Every row gives one point. The last column is the point's height on a tilted bowl or saddle (a function of degree 2), plus a little noise. Along how many of its main directions does it bend up, bend down or stay straight?
In the rows, 128 means zero.

Points, 16 rows:
[[105 133 165 106]
 [173 124 101 142]
 [129 138 186 110]
 [154 128  90 141]
 [105 142 112 118]
 [116 221  98  59]
 [ 76 183 121  64]
 [120 101 153 118]
 [180  88  50  99]
 [125  74 126 110]
 [ 42 106 117  26]
 [157 178 186 101]
 [138 157 106 135]
 [120 147 123 131]
 [138  86   7  41]
 [142 151 142 135]]
Directions: 0 up, 3 down, 0 straight

Points (17 x 4):
[[106 218 121 193]
 [ 68  65  88 189]
 [156  86 209 193]
 [134 155 170 117]
 [129 142 131 107]
 [ 53  79 202 230]
 [118 109  61 144]
 [179 101 148 137]
 [158  57 119 162]
 [150 102  65 139]
 [115 201 113 167]
 [ 98 106  76 142]
 [112  81  59 158]
 [135  96 123 116]
 [167 185  72 192]
 [ 84 159 137 130]
 [ 98  96 179 149]]
Directions: 3 up, 0 down, 0 straight

Points, 21 rows:
[[147 138  55 159 180]
 [163 180  85 168 164]
 [127 127  90 105 160]
 [169 113 167  35 186]
 [ 93 125 202 135 172]
 [ 52 193  97 125 147]
 [155 125  92 203 167]
 [ 69 170  96  92 143]
 [ 85 205 155  46 117]
 [140 131  83 175 164]
 [225 117  72 112 206]
 [115 148 197  89 151]
 [ 85 133 146 120 148]
 [214  75 166  83 209]
 [128 111 132 148 156]
 [166 142 167 160 155]
 [155 192 117 191 160]
 [154  60 104 193 181]
 [ 74 159  93 135 154]
 [122  84 189 188 193]
 [107  89 162 107 171]]
Directions: 3 up, 0 down, 1 straight

Points (46 x 7):
[[125 145 156 175 146 189  95]
 [189 136 202  60 149 180  91]
 [126 159  72  35  28 145 185]
 [108 139 192 107 180 178 141]
 [153 160 116 106 120 150 112]
 [194 127 150 179 203 160 159]
 [196 118  94  85 111 136  79]
 [157  82 171  81 147  78  87]
 [ 83  89 218  79 141 121  86]
 [179 109 224 145  95 134  83]
 [108 190 125 126 113 150  97]
 [ 96 114 130 154 126 152  89]
 [127 186 113  90 122  63 169]
 [155 177 156 113  25 155  98]
 [160 111 160 219  91 200   7]
 [ 99  95  94 141  87 180  48]
 [ 80 141  77 119 132 135 120]
 [ 96 175 104 130 110 145  96]
 [206 100 128  78 163  79  61]
 [170 114 156 165 116 156  80]
 [114 140  47 110 142 163 104]
 [122  95 160 178 184 179 142]
 [144 118 166 196 132  64 129]
 [138  86 123  62 118 167 107]
 [190 169  68  97 163  41  69]
 [137 155 140 249 159  50 100]
 [ 97 114 122 140 149  95 120]
 [192 162 137 148 166 193 134]
 [167 183 138  86 148 146 126]
 [171 171 118 111 154 137 116]
 [ 75  77 179 101 189 185 169]
 [105  71 140 112 139 130 104]
 [ 19  89  76 122  77 168  99]
 [186 128  72 106 111  84  75]
 [139 164 136  59 118 189 132]
 [137  81 157 144 112  95  92]
 [ 59 132 132  66 196  17 182]
 [117 154 146 140 119 141 103]
 [211 117 221 185  74  91 154]
 [110  98 172 135 107  94 115]
 [199 145 118 158 146  86  96]
 [160 200 142 163 111 137  90]
 [169  97 147 137  81  87 106]
 [177  86  60 110  98 114  28]
 [128 155 131 128 103  92 137]
 [ 60 172 160  57  64 171 122]]
Directions: 2 up, 3 down, 1 straight

Points, 62 rows:
[[ 91 128 149 154  54 131 143 139 153]
 [199 130  56 126  94 109 101  60 249]
 [101 142 115 130  89 153 109 147 141]
 [106 110 170 117 131 131 192 204 162]
 [131 134 134 103 142 148 145 176 148]
 [ 95  65 116 177 115  85 100  85 123]
 [ 94 143 111 126 188 150 120 133 124]
 [149 134 180 142  95 199 102 179 104]
 [ 70 159 184 115 129 106 146 137 162]
 [121 167 118  89 126  87  90 130 110]
 [123 121 161 126 132 143 174 148 149]
 [117 107  97 149 132 193 107  50 172]
 [183 140 110 144 179  84 119 116 139]
 [146  47 199 134 135 127 163 119 119]
 [ 98 148 173 133 164 151 104 130 139]
 [158 129 169 118 186 120 195 134 173]
 [146  76 145 101 114 147  97 147 120]
 [124  75 116 117  86 112 153 178 131]
 [119 135 125 122 152 127 115 110 121]
 [ 77 117  70 133 143 106 137 182 145]
 [171 143 135 145 124 122 129 108 142]
 [152 114 185 115 102 128 127  95  94]
 [112 165 147 178 163 145 116 211 109]
 [106 145 128 141 114 142 106 111 131]
 [200 155 155 125 147 192 171 122 154]
 [136  74 121 168 123  80  59 102  86]
 [ 89  92 127 104  81 143 136 126 140]
 [143 126 135  85 136 118  91 102  84]
 [138 158 124 153 160  88 100 126 110]
 [120 131 117 105 117 140 145 134 138]
 [140 169  64  75  90 152 161 139 179]
 [130 103 135  80  84 137 145 173 116]
 [116 178 194 203 165  82 186 167 178]
 [124 125 123 130 167  93 129 139 113]
 [116 162 159 129 110  79 132 134 134]
 [141 101 100  97 214 137 108 141 134]
 [105  75 108 164  91 113 111 142 145]
 [110  98 176 121 137 150 113 132 137]
 [ 56 148 137 146 108  86 104 106 134]
 [ 86 106  76  98 106 105 160 135 159]
 [ 92 101 157  34 137 158  86 166 121]
 [116 205 165 105 198 146 104 144 148]
 [168 135 110 187 150 196 116 158 120]
 [118 135  93 112 172 172 128 184 164]
 [159 144 154 144 111 158  65 130 102]
 [142 133 161 138  61 142 125 111 115]
 [  7 115  65 162 144  94 112 127 105]
 [125 107 147 170 194  98 109 125 100]
 [188 169 130 149 140 135 135 113 159]
 [160 121 118 145  40 161 122  69 169]
 [122 185 187 123 158  91 134  90 157]
 [103 170 155 108  99 145 128 121 129]
 [153 136 109 174 126 131  98 144 120]
 [124  89 119 102 117 132 108 147 128]
 [112 171 156 152  70 153  61 134 101]
 [144  90 129 208  91  68 112 129 101]
 [108 141 104 126 139 111 152 133 146]
 [ 70 135 151 115 126 134 131  64 131]
 [113  47 184 121 153 103 197 100 114]
 [164 124 160 118 139 107 144 120 117]
 [136 136 126  81 127 191 126 118 117]
 [126 217 116 157 174 107  64 121  82]]
Directions: 4 up, 3 down, 1 straight

Points, 67 rows:
[[127 158 114  80 191 120 130  89  35]
 [ 86 112 199  82 146 147  74 169 100]
 [136 130 132 131  60 141 129 121 146]
 [147 133 131 122 105 136 134  96 122]
 [176 113 161 138 177 156 138 132 100]
 [103 131 126  57  85 111 138 122  94]
 [170 133 147 121 138 110 120 112 104]
 [116 155 121 117 184  93 175 131  37]
 [114 105 144 170 134 150 130 138 134]
 [106 167  88 202 169 137 134 150  66]
 [128 102  70 138 183 128 129  92  59]
 [121  86 160 120 129 142 112 184 128]
 [ 73 115 151 140 178 149   7  98  77]
 [157  86 128 105 148  76 151 140  57]
 [ 71 112 121 109 171 122  95 167  73]
 [ 67 103 144 111 130 144 136 180 112]
 [139 163 104 131 138 133 144 103  96]
 [115 111 125 106  87 121 217 111  79]
 [139  83 204 133 127 146  91 201 131]
 [127 156 111 118 181 114 146 153  62]
 [140 137 142 135  77 115 121 140 139]
 [ 64 105 181 125 182  93 115 148  65]
 [162  87 138  85 179  99 119 128  49]
 [158 118 124 132  93  83 120 148 118]
 [132 125 130 105 135 192 165 166 109]
 [106 188 118  84 165 144 140 128  63]
 [113 161 107 194 182  91 151 164  36]
 [164 103 106 181 141 163 121 129 116]
 [ 92 119 151 163 127  89 125 130 106]
 [ 67 147 146  90 137 144 148  65  87]
 [ 89 183 127 112 126  99 116 168  67]
 [138 134 141  98 143 117 105 143 105]
 [118 113  45 116 139 118 113 146  84]
 [157 128  48 147 121 135 133 134 109]
 [ 86  80  96 146 166 102 222  85  28]
 [157 120 155 147 153 148 179 100  86]
 [130 144 194 145  99 119 125 182 118]
 [ 70  85 101 113 138 141  96 126 110]
 [125 160 169 185 127  97 104 167  83]
 [170 157 111 172 140 176  90 105  96]
 [ 95 133 132 135  95 158 154 118 135]
 [120 124 153 106 126 111 156 163 104]
 [129 127 136 163 144 113 136 124 110]
 [153  96 123 107 116  62 147 161  72]
 [192  69 168 155 115 126 158 114 107]
 [142 177 123  87  39 175 174 131 104]
 [150 158 118 119 122 150 157 162 118]
 [149 157 126  88 127  95 139  88  61]
 [113 137 130 113  82 105 147 154 124]
 [144 126 102 147  80 119 125 184 144]
 [157 130  91 138 128 131 157 161 118]
 [120  93 197 113 152  85 143 148  75]
 [146 112 144 137 104 133 143 129 138]
 [ 84 146 115 116  83 145  63 113 119]
 [103 158  77 122 147 121  95  51  54]
 [166 148  99 105 160  92 137  92  41]
 [116 118 183 154  93 104 116 106 126]
 [ 98 115 123 165 150 107 110  88  98]
 [161 111  68 119 134 129 158  99  83]
 [165 112  73 161 107 129 178 155 119]
 [115  94 132 130 118 144  87 116 139]
 [ 69 107 159 138 109 101 121 130 120]
 [145 111  82  91  99 129 163 132 113]
 [116 165 116 194  79 137 147 115 105]
 [149 114 105 104 121 127 170 139 108]
 [143 106 122 137 135 123  98 102 116]
 [ 97 147 150 160  74  87 135 161 107]]
Directions: 0 up, 6 down, 2 straight

Points:
[[150 144 125  81  83  20 129  99 190]
 [ 99 140 155 202 202 221  99 101 149]
 [181  87  91 175 136 160 178  61 219]
 [144 164 151 184 107 136  98  86  79]
 [116 137  66 108  74 195 156 138 105]
 [170 143 144 106 125 139  81 216  94]
 [126 169 186 115 212  91 220 129   7]
 [108 159  97 134 158  53 121 134 169]
 [ 88  99  87 117 170  86  99 148 175]
 [228 178 160 126  72 161 125  52  80]
 [ 85 154 164 102 105 159 142 101  88]
 [ 76 175 136 105 149 183 126  89 118]
 [131 147 158 120 135 167  62 216  80]
 [ 76 101 149 156 127 178 150 171 122]
 [132  91 100 135 124  88  99 135 173]
 [182 139 145  25  91 179 152 180  86]
 [120 145 148 130 152 160 172 136  93]
 [104  71 130 249 173 150 101 101 155]
 [ 51  46  77 128 112 143 101  52 177]
 [171 131 177  73 123 167 154 129  95]
 [119 146 177 147 115 157 182 112  68]
 [167 115 113  78 141 184  56 139 151]
 [155  33  65 120 128 150 128 162 160]
 [ 91 114  93  59 175 150 119  67 144]
 [140  56 156  90 153 127  76 141 200]
 [156 200 117 131 180 136 148  49  87]
 [186 113 121 126 132 150 128 165 118]
 [112 116 118 149 108 104 123 138 145]
 [ 56 176 203 173 169  92 100 179  95]
 [111 110  62 152  57 155  73 101 122]
 [154 157  52 108 197 103 183 121 141]
 [163  99  96 159 164 145 193 125 134]
 [ 93  95  66 204 107 203 100  98 165]
 [118 107  60  67  84 146 182 151 130]
 [ 87 122 139 161 108  76  97 110 143]
 [152 184  67 119  87 179  50 111  64]
 [ 94 130 125 120 130 162 163 102 130]
 [132 117 184 187  78 180  89  90  85]
 [179 108 124 114  62 163 130 168  79]
 [ 50 188 107 103 181 162 144 174 151]
 [189  56 165 114 182 123 179 137 157]
 [135 152 117 124 110  48 116 127 170]
 [105 147 145 133 167 179 143 175 104]
 [107  90 146 123 145 113  79 104 155]
 [113 125 142 123 170 215 115 172 131]
 [104 136 122 147  53 185 114  99  94]
 [126 119 120 166 100 155  73 107 111]
 [146 148  84 214 124 147 160 118 140]
 [187  73  71 110  94 139 158 131 182]
 [ 45 108 156 123 101  66  89 133 156]
 [223 166 126 180 144 169 101 145  44]
 [123 121 152 167  98 120 114  79 127]
 [157 129 176 110 135 176 179 118  84]
 [153 136 207 147 109 145 103 132  53]
 [126 146  76  51 157 117 104 126 160]
 [140  87  59 153  91 181 113  36 219]
 [128 151 166 133 187 185  90 150 113]
 [140 130 142 158 178  82  93 142 117]
 [139 147 167 139 102  46 135 175 123]
 [153 138 128 174 141  99 103 163 100]]
Directions: 3 up, 4 down, 1 straight
